Every row gives one point. A path goes straight from each point to the next, and from the last back to the first. The post is the endless flat space through its rows: a point in 2 columns, a line in 3, a plane in 4, and so on, so that a path can go around it. Count how often the path circles the post. Going back the other way cancels.
In the rows, zero is written as 128.

Post (2 x 3)
[[ 76  91 121]
 [159 188  94]]
Path (16 x 3)
[[119 105 195]
 [169 205 164]
 [197 150 149]
 [126 109  98]
 [ 66  85  76]
 [ 81 137  85]
 [ 80 168 132]
 [114 168 172]
 [169  97 149]
 [117 108 101]
 [ 69  85  78]
 [ 29 161  66]
 [ 65 191 118]
 [ 98 178 161]
 [ 84 153 109]
 [122 177 158]]
Times around: 2

Post (8 x 9)
[[153 115 157 163 162 161 125 188  60]
 [157 112 121 129 113 193 139 154  76]
 [123 143 107 159 131 105  48  41 101]
 [157 130 153  31 118 117 141 124 142]
 [105 146  78 151 107  83  49 100 113]
 [143 109 167  50  89  84 162  96 188]
 [125 153 141 145  82 110  43 111 114]
 [167 135 112 150 165 199 132 170 124]]
Path (23 x 9)
[[ 94 137 118 205 146 120 104 177 114]
 [180 183 179  56 184  75 121  94 151]
 [158 151 116 127 127 134 104  81  74]
 [131 192  84 101 130 174  93  56  97]
 [ 90 138  86 142 128 164 142 194 221]
 [136 101 161 112 117 102  66 142 116]
 [182  88 125 115 186 101 114 133  75]
 [215  83  92  93 131 238 180 131  93]
 [153 122 102 119  52 110 105  97  79]
 [121 147 210 147 179  27 114  46  99]
 [108 144 179  97  84 134 117 158 173]
 [138  50 249 100 122  83 180  51 129]
 [150 103  35  82 136 164 157 171 119]
 [162  93 102  83 112 112  54  81  70]
 [111  85 216 111 121  75 158 118 240]
 [112 164 149 121  83 194  98 159 154]
 [159 191 191 158 131  97 100 220  93]
 [125  87 149 162  81  72 136 152 121]
 [155  91  98 159 123 106  85 162 131]
 [109 111  97  67  70  86  75  59 183]
 [185 157  80  96  62 171  61  34 182]
 [140 143  78  94 121 115 115 173  94]
 [120 190 130 174 202  99 145  90 219]]
Times around: 1

Post (13 x 14)
[[106  91 151  81  99 102 118 109 162 135 184 114 117 136]
 [ 98 109 145  94 126 145 140 147 113  97 136 147 145 121]
 [ 68 160  88 167 147 159 136 138 148 156  79 173  98 141]
 [133 128 117 148 160 118  92 160 105 103 163 122 141 188]
 [101 174 157  83  85 106 109 115 164 120  84 106 101  85]
 [105 112 120 184 120  66 171 124  97 143 123 134 109 212]
 [138 192 182 160 147 101 154 130 193 144 147 155 120  56]
 [ 80  91 140 141 149 129  71 152 105 112 128 137 156 172]
 [118 166 140 195 101 111 162 166 161 109  83 102 155 142]
 [ 62  86  67  85 162 113 166  85 115 102  98 144 158 120]
 [105  70 121 102 143 127 147 176 102 204 145 130 102 131]
 [106 115 127 217 149 153  77 123  90  80 164  45 153 114]
 [165 129 154 129 162 141 121  50 186  47 109 100 161 104]]
Path (27 x 14)
[[ 33 113 119 155 137 164 100 125 121 132 142 167 174 123]
 [144 139 115 173 132 110 160 171 106 135  93 160 165 129]
 [ 90  64  62 125 142  83 169  85 166 138 133 110 135  92]
 [ 81 113 138 155 167 105 115  97 168 115  68 110 150  73]
 [ 93 133 137 102 169  85  76 136  81 121 113 164  51 144]
 [134 128 106 113 117 130 140 184 142 101  75 189 169 152]
 [145 104 146 107 157 153 156 124 141 164  95 154 173 100]
 [129 130 184  60 106 159 167 133  99  54 155 146 145 218]
 [ 77  96 141 108 120 131 117 114  85 122 110 102  78 162]
 [168 109 121 158 130 105 208 175 146 106 157  87 146 132]
 [125 135  89 129 112 120 126 179  97 108 127 129 183 115]
 [143 188 128 127 129 120 111 195 142 139  99 171 202 173]
 [126 132 108 157 137 131 195  97 128 114  54 147 132 117]
 [156  95 172 150 128 105 154 142 124  64 115 118 106 176]
 [132  85 116 167 155 128 153 157  76 104 169 119 122 200]
 [ 85  98 105  91 127 143 114 163 169 119 115 167 144 149]
 [179 118 125 120 168 126 110 111  98 105 173 104 144 122]
 [ 10 129 174 149  83 128  50 124 104  64 249 208 158 121]
 [103  74 101 155  98 138 194 105 124 162 134  79 127 113]
 [ 66 165 132 167 106  89  64 121 109 169 205 115 105 126]
 [174 146 100 113 158 135 150 129 180  80  92 133 182 108]
 [142 147 195 181 107  67 147  36 198 134 178 163 103  73]
 [144 127 155 140 109 150 124 143 124 188 115 112 135 141]
 [ 61 180 154 108 126 138  88 194  74  91 102  79 150 131]
 [122 146 191 175 145 111 151 179 166 157 165 119 116 111]
 [123  58  49 112 153 128 189 171  59  98 109  98 101 160]
 [ 73  63  54 180 139 127  88 141 119 152  61 102 159 134]]
Times around: 2

Post (17 x 18)
[[ 73 103 123  67  93 107  71 105 126  93  99 136 118 177  93 152 150 200]
 [130 152  96  18 105 151 175 139  86 121 141 160  68 112  97 147 173 117]
 [105 123  87 100 110 141 147 120  47  59  91 156 107 108 157 163 118 147]
 [141  98  80 137 129 159 161 165  96 131 201 157 105 141 154 142 191 101]
 [122  90 113  75 182 127 103 163 180  61 101 100 181 174   8 129 111 139]
 [148 165 131 134 112 208 125 137  51 119 186 129  61 141 114 136 132 124]
 [166  83 198 123 184 168 183  94 132 193 170 101 176 128  97 137 100 170]
 [175 167 139  87 157 196 123 101 144 149 162 137 225 167 105 112  96 150]
 [162 110 108  75 135 138  90  96 178  99 101 109 104 124 104 201 132 118]
 [161 140 113 148 147 180 116 211  58 166 108 156 100  90 132 149 228  77]
 [201 154 191 106 165 115 139 211  96 183 215 206 123 114 177  70 126 117]
 [193 142 143 135  98 174 182 148  40 135 119 194  47 177 174  98 186  78]
 [151 107 164  39 235 138  83  76 205  56 140  23 187 164  74 104 119 206]
 [ 67 183  74 117 168 118 151 112  74 140  98 136  55 140 150 124 147 110]
 [ 57 118 172  64 197 181 118 114 192  35  96 121 149 187 116 184 119 165]
 [191 163 132 107  96 167 156 205  64 194 129 104  68 135 215  61 128  74]
 [ 68 146 146  88 109 109 117 109 119 100 105 131 139 113 116 123 157  88]]
Path (14 x 18)
[[162 131 170  67  71 172  88 132  98  28 220 107  75 176 149 192 105 164]
 [165 125 146  86 160 152 122  63 165  64 152  86  15 182 159 166 166 154]
 [100 123  77 100 192 143 176  78 159  87 165  96 111 105 169 101 119  95]
 [116 119  82  56 183 129 148 129  95 129 145 221 169 108 151 153  96 101]
 [ 91 141 134  83 125 130  79  86 108 154  91 114 170 114 139 188 115 140]
 [104  94  74 154 111  77 196 220  47 148 130 172  69  71  99 172 189 120]
 [110 171  54 110 188 105 134 110 118 123  57  80  42 150  68  92 169 157]
 [193 126 174  49  92  84  83 162 149 171  96 142 122 135 184  68 170 185]
 [170  77 115  49  66 196 116 155 164  94 130 179 114 201 141 121 106 115]
 [126  78 159  28  94 166 129 156 109 140 142  85 162 126  21 155 145 128]
 [160 144 234  87 136  81 135 174 126 151 173 138 149 203 157  63 146 176]
 [162 132 100 112 148 151 111  62 134  63  61 143 167 150  79 138 182 151]
 [148 143 176 107 133 169 114 169 107 151 123 205 159  97 110  86 150  95]
 [ 69 189 156 136 198 218 138  90 117  79  25  28  97 200 139 105  50  54]]
Times around: 3

Post (17 x 18)
[[114 119 125 123 122 183 136 167  49 144 135 138 114 102 190 144 166 157]
 [173 163 137 148 137 127 129 136  51 126 140 161 114 149 122 161 176  85]
 [128 141  97 129 176  98  83 137  94 186 119 150  78 110 110 189 124 106]
 [ 72 137  70 153 126 123 155 119 133 152 126  93 136 147  48 143 134 102]
 [111 113 192 113  86 135 110 136 116 114 187 122  79 125 164 131 188 147]
 [157 151 164  73 101 154 112 191 124 100 157 119 142  62 167 180 147 114]
 [104 158 111 135 196 108 176 135 109 121  90 187 104 124 115 169 140 111]
 [122  90  93 154 124  82 150  90 117  81 220  49 203  87 110  81 101  60]
 [ 72 126 137  88 102 125  81 132 100 112 125 167 161 124 186 153 169 101]
 [124 125  81 197 147 127  86 156 123 136 112 155 108 137  83  97 107 115]
 [150 122 104 163 111 122 171  69 172  89 198  61 171 144 147 154 121 111]
 [102 177 158  94 129 171 123 114  94 167  97 169 114  93 173 129 172 112]
 [166  97  76 108  86  68 200 105 158 119 201  99 225 143 122 111 114 113]
 [128 113 107 134 193 147 103 127 110 157 131 214 138 129  51 162 147 117]
 [144 134 140 113 205 118 101 146  80 158  82 129 147 151  83 156 128 157]
 [145 140 114  86  75 130 130 110  88  77 150 128 144  65 134 146 106 151]
 [121  89  92 142 126 110 175 104 132 122 184  74 170 168  98 117  37  70]]
Path (24 x 18)
[[206 174 207 102 181 197 111 121  20  95 100 102 111  65 133 188 249  99]
 [175 165  58 117  71 122 149 155  83 101 161 173 182 117 208 190 197  91]
 [121 134  86 104 108  93 177 161 100 218 153  90  97 132  73 173 169 223]
 [146 116 168  60  72 131 173  93 169 191 164 146 145 134 167 202 124 150]
 [143 101 132 105 117 160 100 212 141 163 141  54 164 130  82 180 133 146]
 [117 105 147 139 153 132 153 110 146 100 141 153 205 133 111 175  61  55]
 [ 47 176 171 111  96  28 206  31  53 130 183 123  20 171 150 169  91  20]
 [145 100 123 163 118  77 141 161 187 125 126 127 179 122 129 130 118 136]
 [180 124 151 113 169 122  42 206 148  86 121  52 163  65  82 170 106 126]
 [128 128  98 116 167 135  85 107 114 100 143 118  83  70 101 134  96 161]
 [ 81 140  45 182  83  76 133  98  76  93 104 104 103 158  79  60  50 172]
 [140 104  43 187 109  68 185  89  94 132 155 227  81 142  49 194  44 108]
 [ 95 138  94 226 119 154  48 186 204 132 151 105  59  74  98 154  82  33]
 [143 205  96 141 142 126 130 148  93 137 101 131 192 106 111 165 133  65]
 [156 102 185 181  98  80 122 138 124  98 221  81  65 113  89 174 134 106]
 [141 119 163 131 153 133 146 170 146  57 113 155 103 146 174 177 142  42]
 [104 146 101 129 164 173 105  92  47 141 118  64 111  75 128 143  93 113]
 [167 161  55 196 112 103 106 141 114 117 205 161 141 140 110  79 100  90]
 [224 184 173 171 136  94 139 155  74  99 176 141  84 156 203  83  90 137]
 [129 183 125  49 160  88  72  97  58  92 141 163 126  87 130 172 134  41]
 [173 119  93 126 150 196 101 169  88 104 101  70 120  84 141 174 117 200]
 [219 147  98  85 110 111 134 153  78  97 189 175 194  75 188 127  96 126]
 [ 87 123  93 169 155 116 108  57 113 180 157 121 115 164  43 181 126 148]
 [139 123 140 113 131  95 158 142  62 103 126 148 177 107 156 146 153 106]]
Times around: 3

Post (17 x 18)
[[134 142 144 126 146 117 148  73  87 133 124 124 139 134 123 133  97  92]
 [128 121 176 168  92 145 127 214 149 178  61 146 186 112 158 152 129 150]
 [ 76 126  85 158  78 133  92 203 114 144  82 136  70 162  99 121 137 126]
 [144 112 160  89 125  93 149 106 122 127 174 162 151 103 141 140 124 108]
 [160  81 154  98 150 129 176 103 109 166 174 124 165 129 122 173 115 119]
 [140 126 136 146 117 150 142  86 112 149 199 119 144  87 131 131 144 134]
 [104 148  94 117 140 121  81 190 107 177 103 127  89 110 126 131  97  82]
 [128 121 129 103 130 157 168 141  96 111 150 145 202  80 132 159 135 132]
 [ 91 142 120 118  92  90  93 210 126 146  68  71  74 144 133 137 111 143]
 [132 135  96 118 133 152 104 123 140 128  97 136  79 129 133 136 112 148]
 [115 119 137 189 150 178  83 156 166 113 171 119 140 132 128 148 125  92]
 [156 111 169 101 154 155 187 134 125 126 175 145 175 109 136 105 151 134]
 [152 154 114  99 127 137 141 106 147 135 149 136 145 114  78 115 113 119]
 [194 136 171 123 118 145 142 129  98 111 154 139 136 121 113 127 100 133]
 [137 131 135 118 151 110 125 109 100 134 152 162 159  78  85 132 156 169]
 [112  94 132 130 130 116 161 157 107 137 150 154 177 105 135  87  87 170]
 [ 75 125 157 128  88 175  59 197 144 156  71 134  92 143 105 124 115 142]]
Path (27 x 18)
[[190 120 220 142  84 186 169 127 115 180 145  79 156 143  91 168 104 130]
 [101 125 125  67  98  71 150 132 118 170 165 108  67  73 115 119 130 196]
 [ 91 115 133 190 152 249 122 140 161 139 195 181 237 109  95 134  85 114]
 [102 117 108 135 101 200 153 129  82 151 157 123 162 123 137 129 124 129]
 [ 76  91 110 100  84 160  92 151  72 138 125 171 165 111  77 133 128 118]
 [168  82 151 213 159 175 104 145 135 112 175 186 155 123  85 124 131 154]
 [116 117 126 149 141 145 103 143 128 128 194 122  65 110  81  94 108 112]
 [133 157 125 143 141  98 154 163  46  97 171 137 151  87 149 127 105 121]
 [135 129  95 112 175  65 113 171 156 176 162 105 106 123 142 144 140 111]
 [139 105 112 141  65 104 125 168  73 200 144  96 127 158 134 177  75 106]
 [146  93 201  87 131 152 144 190 143 138 118 140 186 158 129 114 125 178]
 [208 189 145 123  77 194 112 111 157 118  82  96 120 106 137 149 169 151]
 [124 142  86 152 113 142 142 129 144  73 148 114  89 103  89  83 166 164]
 [122 128 124  96 119 145 129 228 126 105 141 104  52 111  72  91 156 185]
 [ 90 159 127 130  74 158 135 165 118 165 158 119 127 173  78 120 100  84]
 [124 134 125  97  67  87 134 175 143 162 132 127 111 151 121 133 167 113]
 [164  74 201 117 117 143 148 128 148 158 129 211 212 108 205  99 107 118]
 [128  80  79 168 147 163 137 111 142 119 166  94 150 134 111 143 123 177]
 [ 96  68 145 116 100 113 177 124 152 152 120  71 129 162 120 146 131 149]
 [115  80 165  63 168  74 139 109 105 219  97 131  66 107 151 180 106 114]
 [118 171 119 151 175 128 105 115 105 117 139 157 103 103 110 127 119 129]
 [150 131 181 147 118 134 133 202 114 188 117 113 103 177 149 161 112  40]
 [146  94 169 110 166 102 161 149 150 105 197 161 160 103 222 126 142 135]
 [163 147 110 164  81 153 100 164 202 149 118 120 167 154  89 127 146 105]
 [143 134 179 145 133 164  70 115 118 153  76 150 149 102 175 169  86 106]
 [141  73 192  78 136 123 154 188 161 119 163 191 207 121 133  78 121 125]
 [120 131  91 150 163 138 101 126 127 116 111 136  93 127 141 168 136  64]]
Times around: 4

Post (17 x 18)
[[174 144 111 127  82 163 112 139  69 127 143 122 145 114 110 130  53 166]
 [155 145 122 138 124 179 127 175  96 137  66 117 180  68  77 170 120 116]
 [135 142 154 113 137  92 138 160  99 148 169 127  88 141 189  97 126 113]
 [ 88 114 118 145 132 118 126 160 159  90 194 115 134 207 129  96  69 160]
 [ 94 123 143 105 148 115  94 126 181 130 153 145 101 161 102 150 105 201]
 [ 94 113  96  99 205 138  81 104 107 193 146  90  86 150 149  70 134 144]
 [ 88 139 143 136 129 124 176 147 135  98 115 114 148 142 152  84 131 151]
 [122 121  80 126 109 164 101  99 105 193  97 134  68 113  88 118 153 144]
 [151 115 191 123 135 128 123 166 120  85 111 156 116 133 115  78 112 164]
 [139 128 130 152 147 144 113 134  96 127  98  97 216  95 191 125 129  92]
 [109 126 104 109  49 112  83 131 132  96 140 125 160 176  53 138 105 166]
 [165  92 113  62 167 153  87 123 134 185 118 120  85  87 166 103 136 119]
 [ 80 135  82 176 131  94 129 110 125 101  96  92 104 136 156 118 129 124]
 [172 174 109 102 145 138  98 151 142 145 131 152 152 108 112 116 121 153]
 [ 96 127 141 123 133 117 127  98 111  92 142 133 128 110 101 103 200 136]
 [104 164 145 163  87 106 136 162 137 107 148 100 127 123 134 125  69 115]
 [ 64 169 125  91 164 125 134 121 183 127 105 156  68 155 143 145 119  95]]
Path (26 x 18)
[[159 173  32  88 166 152 130 115 155 188  53 135 129 101 100 140 134 124]
 [185 138 196  70 125 145 108  98  94 106  93 165 148 111 142 123 167 114]
 [183 137 145 135 130 154  84 138  41 164 123 122 213 119 131  83 146 186]
 [ 36 145  64 127 120 131 131 104 152 134 108 112 137 121 168 107 123 175]
 [143 157 169  79 162  92 120 133 113 132 122 195 154 119 120 109 170 152]
 [183 198 124 126  90 120 126 147 121 124  61 171 128 120  96  83 151 102]
 [ 80 195  79 154 121 111 194 109 146 109 141 108 101 145 210 125  98 133]
 [104 103 167 149  95 164 121 150 107  83 147 127  70 119 104 111 111 157]
 [127 161 160 112 127  88 100 116 113  85 136 172  71  82 136 135  94 171]
 [156 145 165 105 129 153 140 116 130 112 113 123 171  59 152 142  63  93]
 [117 163  89 161  92  37 178 133 249  87 125 122  91 175 144  72 165 149]
 [108 183 132 130 150 128 126 117 129 145 123 114 124  99 143 157 128 134]
 [107 177 136  75 133 121  96  70 113  88 132 139 129  92 171 140 109 113]
 [ 57 167 160  88 145 161 143 101 120  51 101 152 213 161 129 135 134 130]
 [149  89 179 108 122 142  68 109  96 190 205  80 138 130 113  85 157 194]
 [115 118 167  83 204 106 144 149 131 116 117 101 117 133 194  94 132 102]
 [161 125  92 115 168  96  49  75 170 126 123 118 129 111 163 117 112 191]
 [151 164 170 100  80 148 123 140 163  98  63 120 139 125 141 105  98 111]
 [149 143 143  94 127 158 116  99 131 116 118 156 127  71 153 141 122 186]
 [128 144  85  80 128 118 139 153 111 157 104 141 134 109 132 104 167 151]
 [122 127  31 133 158 123 136 159 155 138  70 119  43 152  94  86 123  97]
 [ 84 121  95  93 128 127  69  96 139 166 107 113 127 139  41  68 140 163]
 [ 56  93 114  80 118 140 144  59 152 138  96 110  36 151 177 142 126  97]
 [111 177 163  87 143 113 137  97 223  63 120 163 150  67 113 181 195 150]
 [142 132 192  92  98  96 122 106  85 100 199 157  86 104 171  82 155 148]
 [ 26 159 106  95 112 110 155  90  99 102  79  49 154  35 126 174 142 100]]
Times around: 4

Post (17 x 18)
[[103 168 178  64 143 177  87 157 115  98 123  92  78 152  74 117 107 121]
 [166 119 102 157  89 158 162 175 108  69 129  79 132 159 148 176 130  48]
 [155 116 172 116 113 146 174 133 143 171  85 156 147  79  96  81 184 106]
 [127 123 139 116 115 200 182 170 139  98  61 145 152 124 100 122 157 128]
 [109  89 123 185 172 123 126  99 160 108 146 102 138  96 155 128 163 116]
 [115 140 129 132  70  91 137 152 121 164 103 151 149 109  98 191 115 130]
 [129 161  89 123 150 124 160 171 173 114 141 156 121  93 169 181  67  98]
 [102 101  97 120 125  74 125 122 110 167 142  96 144 121  68  92 140 174]
 [172 101 150 115 139 158 123 145 159 149 117 131 127  96 167 172 158 115]
 [141 159 111 127 150 148  96 119 129  98 140  92 171 141 127 172 113 103]
 [145 148 109 126 109 156 121 154 121  84  99 121 140  60 126 128 190 101]
 [136 164 154 123 107  79 169 155  93 151  98 157 179 141 113 195 152 143]
 [107 119 126  82 106 163 125 143 123  61 128 106 141 126 181 171 139  86]
 [118  83 122 146 139 173  79 159  39  98 201 141 106 144  96 145  41 115]
 [173  48 119 144 167 104 147 129  65 157  94  94 116  60 178  20 102  88]
 [143 127 143 198 102 141  67 124 204 138 163 133 122 230 129 127 145  82]
 [106 176 149 137 132 158 152 173 162 130 127 119 141 100 164 171 105 108]]
Path (30 x 18)
[[162 131  90 145 133 165 119 128 143  58 127  85 129 132 149 238 113  94]
 [158 121 146 213 155 117 132 174  73  89 150  96 169 111 105 237 110 152]
 [ 97 109 144 108  64  88  52 161  93 177 107 124 132 129  96  96  97 143]
 [138  92 157 196 115 129 151 191  42 104  71 112 119 113 112 126 191 106]
 [118 103 122  69 143 178 207 165 163 169 125 158 134  96 183 109 174 140]
 [133 122 121 166 157 138 181 153 112 144  98 140 119  72 176  25 111 118]
 [113 192 185 165 113 128 164 132 131  76 114  82 147  94 181  78 148  35]
 [ 62  92 213  78 130  77 124 121  75 115 137 123 153  66 144 126 156 148]
 [140 149  47  80 202 149 150 142 142   7  97  82 184 150 115 138 156  84]
 [105 190 160 109 173 108 102 143 110 112 106 184 108 159 162 124 102  81]
 [167 113 149 157 101 148 150 121 134 164 119 149 150 120 154 135 212 106]
 [116 143 111  92  96 109 175 147 134 119  99 143 115 113  82 150 139 169]
 [118 103 129 207 158 150 176 163 182 122  98 133 156  27 109 116 138 174]
 [147  94 121 109 198 104  81 146  75 150 160 120 190 142 192 101  52 127]
 [118 128 118 128 131 194 104 154 161 118  96 188 141 156 131 175  48  91]
 [110 153 192  94  87 135  93 141  78 141  83 159 131 141 118 128 115  48]
 [110 110  67  86 151 134 158 147 125 115 138 143 181 161  62 144  88 148]
 [132  90  65 172 198 169 129 133 158  70 120  83 146 174 131 164 132 142]
 [ 63 150 137 103  89 186 179 181 122 128 100 128 105 103 152  43  83  91]
 [118 106 166 233  78  97 157 113 140 209 125 149 168 152  87  55 129 127]
 [193  95 113 107 122 141 150 162 193 133 154  73 106 102 129  91 166 106]
 [ 94 145 149  47 152  96 106 141 147  79 114 106 132 191 115  68 124  96]
 [ 60 154 153  97 135 150 204 199  95  67 131 133 105  54 103 207 120  74]
 [ 86 158  91 141 145 162 109 142 129  74 164  81 141 179 177 200  97 114]
 [106 133  43 174 196 171 206 125 119  77 174  72 168  91 157 175  51 150]
 [210  99 133 149 108 131 172 151 136 163 130 139 127  42 124 134 163 121]
 [109 104 128  53 159 140  86 147 181 102 166 132 165 104 116 127 145 162]
 [136  51  90 172 127 154 113 193 111 117 183  89  83  98 129 178 114 103]
 [ 75 136  81 164 216  70 183 157 108 131 128 175 104  94 148 109  78 136]
 [203 117  76  22 149 139 139 108 126 173 108  81 121  93 100 149 101 107]]
Times around: 5

Post (17 x 18)
[[216 188 166  94 114 132 198 151  98 115 134 163 223  85 119 124  76 184]
 [130 119 128 145 130  96 123  88 100 170 115 131 102 125  78 120 116 122]
 [158 128 115 121 107 147 108 119 143 135 104 112 118 122 116  94 156 106]
 [ 61 123 102 105  95 121 139 154 121 118 101 110  77 160 136 119 149 166]
 [126 172 165  82  93 113 186 106 115 135 177 101 143 132 139 140 111 124]
 [126 169 133 147 109 138  92 121 107 138 101 127  65  98 158 151 134 158]
 [135 153 131  87 143  96 143 160 108 115 137 144 158  95 107 138 155 114]
 [149 135 139 137 115 118  92 143 153 113 128 142  68 130 134 142 118 137]
 [109 119 115 146 119 161  93 125 156 131 108 136 105 109 138 164 130 144]
 [112 164 141 134 149 107 131 119 179 146  68 157 131 128 142 134 120 125]
 [ 98 136 137 101 146 144 115 147  96 126 127 145 127 159 135 150 139  69]
 [147 128 118 140 121 131 137 113 152 121 133 168  67 103 149 144 143 126]
 [155 143 117 176 100 115 100 123 121 117 134 127 137 111 140 110 145 138]
 [112 114 140 144 168 154 132 201 114 138 145 134 150 103 100 118 156 126]
 [187  78 116 165 129  78 118  73  45 151 126  40  72 106 132 135 118 103]
 [ 82 111 118 105 117 105 119 186 113 175 127 141 141 119 152 174 165 113]
 [143 144 164 115 152 158 115 153 125 110 115 147  86 178 123 189 193 156]]
Path (28 x 18)
[[146 137 146 130 100 149 153  78  79 107 141 109  60  63 134 150 103 157]
 [ 71 132 166 162 178 175 138 130  85 163 123 166  70 124  79 136 147 127]
 [155 139 121 123 145 115 220 110 221  87  79 224 193 105 118 140 130 139]
 [143 128 152  67 134  96 181 152  80 148 249 193  56 118  55 197 128  93]
 [118 131 123 107 115  66 155 131 110 160 145 116  76  96 139 138 100 137]
 [102 127 114 138 148 168  78 120 120 106  58 115  53 161 155 144 182 144]
 [119  67  96 160 108 139 103 140  98 180  74 134 121  90 111 108 145 136]
 [141  98 132 151 122 171 118  92  64 171  92  90  92  95 150 175  70  84]
 [159 203 166 126 148 106  68 200 151 144  97 184  57 134 138 170 153 116]
 [142 176 127 188 134 133  97 141 129 159 149 104 179 126 156  93 140 106]
 [177 139 141 138 135 173 116 160 119  95 157 154 139 130 107  98 153 131]
 [126 143 175 130 134 134 130 108 141 131 176 149  98  97  94 184 159 161]
 [170 167 184  89  94 101 139 128  62 150 148  93 161 122  97 151 157 133]
 [130 159 117 177 119  95 138  98  84 136 179 148  84  74  76 107  97 109]
 [106 182 102  71 125  70 132 148 141 113  74 148  97 120 143 169 188 178]
 [183 133 115  81 129 139 104 141  56  70 143 109 107  67  88 107 116 146]
 [ 96 137 172 144 136 179 130 116  76 183 129  98 141 104 161 119 127 106]
 [152 103 167 107 125 158 101 121 153 178 138 196  64 121 117 195 157  62]
 [161 211 126 151  51 167 161  51 163 128 136 182 168  96 118 151 100 183]
 [133 135  99 122 116  75 127 176 186  96 117  99 159 159 196  97  89  66]
 [ 98 181 119 132 109 148  82 132  96 165 113 144 101 106 114 119 194 162]
 [115 155 153 129 124 136 145 148 100 121 170 128 156  88 153 124 164 136]
 [179 124 135 136  88 113 107 105 114  99 124  49 109  83 172 139 110 106]
 [118 145 129 147 130 159  93 144 134 132  48 162 130 128 139 169 121 109]
 [148 132 147 121 117 186 193 142 109 177 128 126 137 139 118 136 156 103]
 [117 131 153 125 120 134  83 126 100 197 164 147  56 188 143 189 147  71]
 [147 126 162 102 150 139 134 211 161 139 192  88 142  67 120 114 138 138]
 [110 153 109 108 104 122  78 122 107 138  61 138 172 167 131 116 178 106]]
Times around: 5
